Rows are points. The points of each table are mixes of a few directions, plus a little noise. Count the directions of each table, and those that both share. Where both have some left over, give the other angles between the two spaces (their principal angles), to ten degrees, smallest first.

First (4 x 2):
[[-0.88  0.73]
 [-1.43  1.27]
 [-1.17  0.87]
 [ 3.56 -2.95]]
Second (5 x 2):
[[-2.37 -2.88]
 [ 2.11  2.48]
 [ 0.83  1.12]
 [-1.62 -1.95]
 [ 0.99  1.16]]
Directions: first 1, second 1, shared 0; angles 90

First (6 x 4):
[[ 1.44  0.22 -1.08 -1.62]
 [ 3.19  1.75  3.77 -0.10]
 [-5.30 -2.23  1.12 -0.30]
 [ 1.93  0.77 -1.62  0.75]
 [-2.15 -0.92 -1.38  1.01]
 [ 0.83  0.32 -0.85  0.42]]
Second (5 x 4):
[[ 1.25  0.73 -2.67  2.99]
 [ 0.05 -0.16 -0.51 -0.38]
 [ 1.09  1.09  3.49  1.34]
 [-1.85 -0.59  0.11  1.36]
 [-0.40 -1.07 -0.41 -5.34]]
Directions: first 3, second 3, shared 3

First (10 x 8):
[[ 1.02  0.30 -2.31 -0.66  0.63 -0.31 -0.77  0.71]
 [ 1.27  0.46  3.77  7.29  0.08 -1.00  0.53 -2.25]
 [-1.42 -0.42  0.57 -2.35 -0.59  0.66  0.43  0.31]
 [ 2.18  0.70 -3.21  0.92  1.13 -0.87 -1.27  0.65]
 [-1.28 -0.47 -0.91 -3.93 -0.41  0.76  0.06  0.95]
 [ 0.75  0.27  4.84  7.45 -0.23 -0.77  0.90 -2.52]
 [-2.11 -0.69  1.73 -2.41 -0.94  0.92  0.84 -0.06]
 [ 1.33  0.47 -1.44  1.30  0.66 -0.56 -0.62  0.13]
 [-0.64 -0.23 -2.08 -3.90 -0.06  0.57 -0.31  1.22]
 [-1.11 -0.34 -1.03 -3.67 -0.30  0.68 -0.02  0.91]]
Second (9 x 8):
[[-0.78 -0.06  1.27 -0.90  0.61  2.95  1.40  0.83]
 [-3.76 -0.38  0.21  3.16  0.89  3.69  2.58 -1.24]
 [-1.30 -0.12  1.14 -0.27  0.67  3.16  1.63  0.52]
 [ 3.41  0.34 -0.74 -2.15 -1.01 -4.34 -2.75  0.63]
 [ 1.43  0.14 -0.47 -0.68 -0.48 -2.12 -1.28  0.10]
 [-1.76 -0.21 -1.70  3.77 -0.20 -1.48 -0.05 -2.18]
 [-0.77 -0.06  1.01 -0.58  0.52  2.47  1.21  0.59]
 [-0.17  0.01  1.13 -1.33  0.42  2.17  0.91  0.96]
 [ 3.71  0.36 -1.82 -1.03 -1.44 -6.51 -3.69 -0.24]]
Directions: first 2, second 2, shared 0; angles 50, 60

First (8 x 11):
[[ 0.35  1.63 -1.03  0.89 -2.84 -0.70  0.06  1.88  2.59 -0.99  6.27]
 [ 0.10  0.62 -0.41  0.33 -1.04 -0.30  0.02  0.70  1.01 -0.39  2.33]
 [ 0.23  1.01 -0.72  0.68 -1.77 -0.42  0.06  1.10  1.65 -0.71  3.99]
 [-0.14 -0.69  0.50 -0.41  1.30  0.35 -0.15 -0.85 -1.21  0.42 -2.93]
 [ 0.33  1.21 -0.90  0.56 -2.15 -0.51  0.12  1.49  2.05 -0.77  4.90]
 [-0.45 -1.97  1.31 -1.17  3.66  0.83 -0.06 -2.33 -3.39  1.25 -8.09]
 [-0.08 -0.12  0.12 -0.05  0.19  0.10 -0.04 -0.16 -0.21  0.15 -0.59]
 [-0.26 -1.45  0.95 -0.78  2.63  0.58 -0.02 -1.72 -2.51  1.01 -5.92]]
Second (11 x 11):
[[ 0.05  0.64 -0.54  0.35 -1.22 -0.25 -0.02  0.80  0.99 -0.34  2.59]
 [-1.88 -1.28 -0.97 -1.07  1.38  1.11 -1.06 -0.97 -4.04  2.28 -5.54]
 [ 1.46 -1.60  3.28 -0.54  4.07  0.06  1.07 -2.60 -0.60 -0.56 -6.18]
 [ 2.61 -0.46  3.55  0.27  2.55 -0.74  1.70 -1.55  2.38 -2.10 -1.38]
 [ 0.49 -0.59  1.11 -0.18  1.39  0.02  0.37 -0.89 -0.22 -0.18 -2.14]
 [-0.59  0.01 -0.68 -0.13 -0.35  0.19 -0.37  0.21 -0.67  0.50 -0.11]
 [-2.96  0.88 -4.36 -0.12 -3.59  0.71 -1.96  2.20 -2.17  2.21  2.98]
 [-2.28  1.66 -4.31  0.41 -4.70  0.20 -1.60  2.95 -0.27  1.27  6.23]
 [ 0.07 -0.10  0.17 -0.04  0.25  0.01  0.07 -0.15 -0.04 -0.02 -0.37]
 [ 0.46  0.52  0.02  0.38 -0.77 -0.34  0.23  0.51  1.28 -0.64  2.24]
 [ 2.54  0.30  2.73  0.65  0.98 -0.98  1.56 -0.55  3.40 -2.41  1.68]]
Directions: first 1, second 2, shared 1
